Rows are points. The points of each table are mixes of a few directions, plus a little noise. How many directions does each table use, and how many do they share? Where both have some left over, give the other angles between the two spaces (their principal angles), to ten degrees, smallest first.
(in the rows, 128 means zero)

First (7 x 3):
[[122 130 121]
 [129 167 111]
 [146 119 154]
 [153 141 154]
 [ 51 120  39]
 [148 128 154]
 [144  92 165]]
Second (5 x 3):
[[ 60 144 101]
 [194 101 147]
 [ 96 124 109]
 [116 160 141]
 [173 111 142]]
Directions: first 2, second 2, shared 1; angles 50

First (7 x 4):
[[161 116 116 221]
 [146 121 120 178]
 [ 92 141 143  25]
 [134 127 127 143]
 [138 125 125 154]
 [114 133 134  87]
 [115 134 134  90]]
Second (5 x 4):
[[157 145 157 217]
 [136 132 136 153]
 [122 124 120 105]
 [ 98 111  98  38]
 [128 127 127 126]]
Directions: first 1, second 1, shared 0; angles 30

First (8 x 8):
[[167  80 142 249  69  66 101 155]
 [143 110 134 175 105 105 118 138]
 [111 148 123  77 154 154 140 116]
 [138 115 132 159 112 111 122 135]
 [120 137 126 105 139 140 133 123]
 [121 136 126 108 138 138 133 124]
 [102 160 119  48 167 169 146 109]
 [120 137 125 102 141 141 134 122]]
Second (8 x 8):
[[109 153 121  68 158 160 141 114]
 [110 151 121  70 157 158 141 116]
 [112 148 123  79 151 153 140 116]
 [115 144 123  88 148 150 136 119]
 [158  91 139 223  81  78 107 151]
 [132 124 128 138 123 123 126 131]
 [157  93 138 217  84  82 108 148]
 [132 123 129 141 121 120 125 132]]
Directions: first 1, second 1, shared 1

First (7 x 9):
[[159 150 133 107 128 154 214 179 119]
 [152  99 124 122  64 102 152 109 138]
 [146 147 141  66  32 104 142 108 148]
 [127 110 124 122 103 125 118 107 123]
 [ 84 108 118 147 201 181  59 109  82]
 [123 144 130 160 172 112 121 148 145]
 [105 136 126 172 192 116  90 135 138]]
Second (8 x 9):
[[119 136 112 143  53 118 117 174  62]
 [110  79 172 112  86 187 171 164 157]
 [ 92  58  85 181 114 113 142 180 107]
 [130 131 138 151 167 105 110 106 168]
 [141 152 144 135 170 111 111  97 165]
 [156 193 124 136 167  95 111 113 124]
 [142 151 117  67 140 132  94  46 119]
 [133 125 132  98 127 163 167 143 122]]
Directions: first 4, second 5, shared 2; angles 40, 70

First (9 x 12):
[[156  90 145 174  88 100 117 170 140 145 112 129]
 [122  97 144 146  95 122 164 184 122 113 107 116]
 [106 168  79  62 224 154 116  66  95 120 152 160]
 [175 110 135 133  69 146 118 195 113 102  63 128]
 [113 132 124  89 202 125 114  58 112 150 166 172]
 [ 91 136 114 141 160 113 146 116 136 138 163 116]
 [ 94 146 150 108 133 137 153  83 140 126 158 117]
 [133 170  79 127 161 139  96 116 127 125 132 120]
 [159 107 182 174  20 120 127 164 166 131 101  97]]
Second (11 x 12):
[[ 88 190  38  80 245  88 210 213  80 126 140 202]
 [136 115 148 137 103 136 110 111 138 129 127 112]
 [115 148 100 113 164 115 154 153 113 127 131 150]
 [158  81 196 165  40 159  64  64 164 131 119  73]
 [111 153  90 108 177 112 162 162 109 127 133 158]
 [156  86 188 161  47 155  70  69 161 130 120  75]
 [143 103 164 147  82 144  95  94 147 126 125  99]
 [121 138 116 120 147 121 141 142 120 127 129 140]
 [124 133 121 125 138 125 135 135 123 127 130 133]
 [118 145 105 114 160 117 150 151 115 127 131 148]
 [135 117 144 135 106 136 112 113 138 128 126 114]]
Directions: first 5, second 1, shared 0; angles 30

First (11 x 14):
[[ 91 206 116 108 133 188 161  94 115 137 105 159 130 112]
 [104 160 126 120 129 145 142 117 115 124 132 135 120 110]
 [160 128 113 126 134 156 127 115 157 156  79 149 160 172]
 [104  78 158 144 116  50 109 169  93  82 215  79  79  74]
 [ 84 212 115 107 133 189 163  92 111 134 108 159 127 107]
 [128  79 146 142 120  72 109 158 114 102 177  94 104 106]
 [113  93 148 139 119  75 115 156 105  97 186  94  96  92]
 [119 110 139 133 124 100 121 142 115 112 159 110 110 108]
 [148 109 127 132 129 123 119 132 140 135 118 127 138 145]
 [183  70 127 141 129 106 103 144 161 144 105 122 152 176]
 [174 162  95 116 142 207 140  90 179 185  23 181 190 205]]
Second (11 x 14):
[[133  59 101 153  91  96 175 164 133 131 105  92 126 108]
 [127  60 109 113  91 113 171 182 109 104 109  94 123  99]
 [165 177 108 138 148 108 145 138 112  99 104 116 127  89]
 [157 104 119 166 143 111 175 161 121 116 107  65  66 111]
 [121 186 153 122 150 129  88 105 151 150 156 118 127 155]
 [135 102 119 125 130 145 149 136 101 103 110 149 116 112]
 [ 84 147 148  61 103 150  71 110 134 137 164 176 190 151]
 [ 64  93 154  46  83 167  76 120 128 138 168 183 187 162]
 [144 193 134 158 159 116 107  95 150 149 135 126 126 140]
 [145  79 131 158 150 146 170 147 107 112 110 101  54 126]
 [134 210 133 168 159 126  81  49 163 169 140 190 166 156]]
Directions: first 2, second 5, shared 0; angles 50, 60

First (9 x 20):
[[ 65 134 128  56 200  85 124 127 122 106 151 171 189 132 106  84  95 129
  143 156]
 [152  98  99 105 159 146 140 151 136 123  90 168 148 119 180 143 108 131
   92 142]
 [119 140 137 123 136 126 127 127 125 121 143 131 134 132 115 121 124 141
  132 133]
 [137 143 140 141 120 147 131 131 127 116 142 129 123 126 119 136 124 149
  120 132]
 [139 115 116 116 143 140 138 142 132 125 114 144 139 125 151 136 118 134
  110 136]
 [105 126 144 150 122 187 147 140 155 143 196  76 131 128  71 133  88 156
  125 185]
 [216 151 144 226  24 163 120 122 119 135  99  87  42 125 147 182 189 138
  116  71]
 [ 79 158 149 101 147  83 114 108 115 111 159 136 148 140  84  94 129 128
  161 124]
 [144  82  93 135 102  71 109 110 124 171  57 106  96 130 176 120 175  47
  151  74]]
Second (9 x 20):
[[134 134 138 134 126 137 132 131 121 123 131 130 118 128 124 129 127 138
  119 127]
 [112 107  93 105 138  98 113 116 152 143 116 121 163 125 143 123 128  92
  160 130]
 [149 153 170 155 116 165 146 142  98 111 142 137  85 131 109 135 127 172
   90 126]
 [136 138 144 138 123 143 136 133 116 121 133 130 111 130 121 130 128 146
  112 127]
 [142 147 157 148 120 155 141 138 107 116 138 134  99 130 115 132 128 159
  100 126]
 [159 168 194 170 108 186 156 148  82 101 149 142  62 133  98 138 127 195
   68 125]
 [114 110  97 109 137 101 114 119 149 140 118 122 158 126 142 122 128  97
  156 129]
 [136 139 145 139 123 143 136 133 116 122 133 131 112 128 120 131 127 145
  114 127]
 [ 73  58  12  53 162  25  76  92 209 176  90 105 246 120 180 109 129   7
  234 134]]
Directions: first 4, second 1, shared 0; angles 30

First (11 x 24):
[[122 128 136 120 128 113 130 116 135 110 121 143  88 135 134 125 130 135
  102 143 138 138 123 149]
 [135 125 109 117 107 134 105 139 144  98 178 145 161 108 130  90 150 143
  141  98 105 100 122 132]
 [147 101 131 146 135 142 132 108 123 106 139 145 160 142 118  71 165 127
  128 131 135  97 123 132]
 [135 116 125 125 120 127 120 119 139  94 154 151 135 127 128  85 154 139
  119 122 124 107 120 144]
 [103 148 158 126 152 100 159 115 115 167  46 107  33 153 135 211  77 114
   90 180 165 193 136 136]
 [103 163 143 129 149 118 153 146 104 211  50  71  81 134 131 249  53 103
  134 154 144 195 148  98]
 [131 137  95 106  93 136  90 160 152 101 200 138 176  88 134 102 142 148
  159  75  85  99 123 124]
 [146 110 108 127 108 144 105 131 141  87 191 153 188 112 124  57 172 142
  147  94 104  79 119 132]
 [147 102 141 163 152 151 149 107 103 143 105 122 167 153 111  98 149 109
  139 144 145 108 132 112]
 [100 158 141 110 133  99 139 134 129 155  82 111  47 131 141 208  78 126
  102 153 142 184 133 136]
 [138 120 122 139 129 144 126 132 121 134 139 122 170 125 121 111 138 123
  149 116 120 109 131 113]]
Second (8 x 24):
[[139 111 161 176 178 148 178 100  81 191  42  91 138 174 107 155 115  88
  133 176 169 145 144  97]
 [125 133 118 114 114 122 114 137 142 110 152 138 125 115 134 120 132 140
  126 113 117 124 123 137]
 [114 150  86  67  66 104  66 162 187  49 235 173 117  72 155  94 144 178
  122  67  76 107 109 165]
 [140 110 163 179 180 149 179  99  79 194  39  90 137 176 106 155 114  87
  133 180 172 145 144  95]
 [120 142 103  91  90 112  90 148 165  80 194 155 121  93 144 108 138 159
  125  91  96 116 116 152]
 [131 123 137 143 142 134 141 120 114 146 105 118 131 141 122 136 124 117
  129 141 140 133 133 120]
 [127 129 128 128 127 128 127 129 128 127 129 130 128 127 128 127 128 129
  128 128 127 127 127 128]
 [127 129 127 127 126 127 127 129 129 127 130 129 128 127 128 127 129 128
  129 127 127 127 128 129]]
Directions: first 3, second 1, shared 1
